Every row gives one point. The last column is the point's height on a tilted bowl or saddle (a function of degree 2), plus a little noise. Count its main directions that bend up, bend down and stay straight.
In the rows, 128 means zero.

Points:
[[127  95 164 100]
 [ 59 122  93  81]
 [ 46 123  97  72]
 [123 128  28  77]
 [201 133 107  87]
 [111 172 189  92]
 [150 151 102 108]
 [ 51  75 171  68]
 [ 97  98  88  98]
 [194 160 169  76]
 [ 47 137 124  79]
 [ 45 104 102  72]
 [110 146  93 106]
 [113  41 199  60]
 [ 68 132 142  94]
 [138 112 124 110]
 [108 135 134 110]]
Directions: 0 up, 3 down, 0 straight

Points:
[[ 89 152  83 146  87]
 [ 24 127 222 102  18]
 [133 103  95 113 107]
 [106 155 105 135 102]
 [ 79 101 102  79  87]
 [135  67 113  53  94]
 [144 131 122 149 108]
 [137  47  60 157  93]
 [116  41 121  81  94]
 [180 138 197  94 107]
 [149 142  97 123 107]
 [149 181 191 118 120]
 [ 87 112 180 168  78]
 [161 159  73 210  60]
 [126  81  73 157  96]
 [202 131  90 116  91]
 [197 100 163 153  85]
 [102 178 111 224  64]
 [130 146 184 168  99]
 [122 143 154  80 110]
 [167 122 216  89  96]
 [ 71 112 185 113  76]
 [170  91 179  66  94]]
Directions: 0 up, 3 down, 1 straight

Points (41 x 7):
[[ 84 148 152 143  65 143 110]
 [145 159  85  38 156 120 116]
 [131 191  91 101 115 190  93]
 [ 85 145 198 162 164 117 102]
 [ 25 133  82 121 139  77  19]
 [249  82 104 150 139 106  48]
 [127 108  61 162 126  57 106]
 [ 52 130 135 144  61 107  72]
 [121 117 111 201 125 118 101]
 [152 100 124  57  93  98  82]
 [159 138 134 122 155 170 120]
 [ 67 103  54 109 105  59  49]
 [ 66  92 100 105 142 116  88]
 [141  93  60  32  88 141  41]
 [110  92 179 157 181 111  97]
 [115 132 105 143 123 104 130]
 [ 75  83  79 166 141 119  86]
 [129 114 135 108 128 151 138]
 [106 112 150 124 132 167 139]
 [ 14  95 155 129 144 203  72]
 [132 125  68 115 135 112 133]
 [125  85 191 128  70 138 119]
 [125  74 151 150  57 138 121]
 [126  87 138 191 118 121 115]
 [163 129 204 205 173 116  45]
 [133 139  81 147  74 123 123]
 [106 150 140 101 102  63 109]
 [129 161 171 102 188 121 137]
 [132 115 120  72 156 177 111]
 [113 170 162 163 162  78  94]
 [111 137 204 132 138 103 125]
 [232 122  88  98 158 122  74]
 [120  78  48 133 103 164 113]
 [176  96 177 140  92  86  88]
 [116 168 109 154 204  77  86]
 [ 50  90 117 150 183 197  61]
 [ 76 148 149 106 107  87 108]
 [121 184 142 140 167 122 122]
 [ 99 166 171 164 216 146  71]
 [142  92 142 114 112 151 131]
 [ 71  86  97 164 101  69  64]]
Directions: 0 up, 4 down, 2 straight
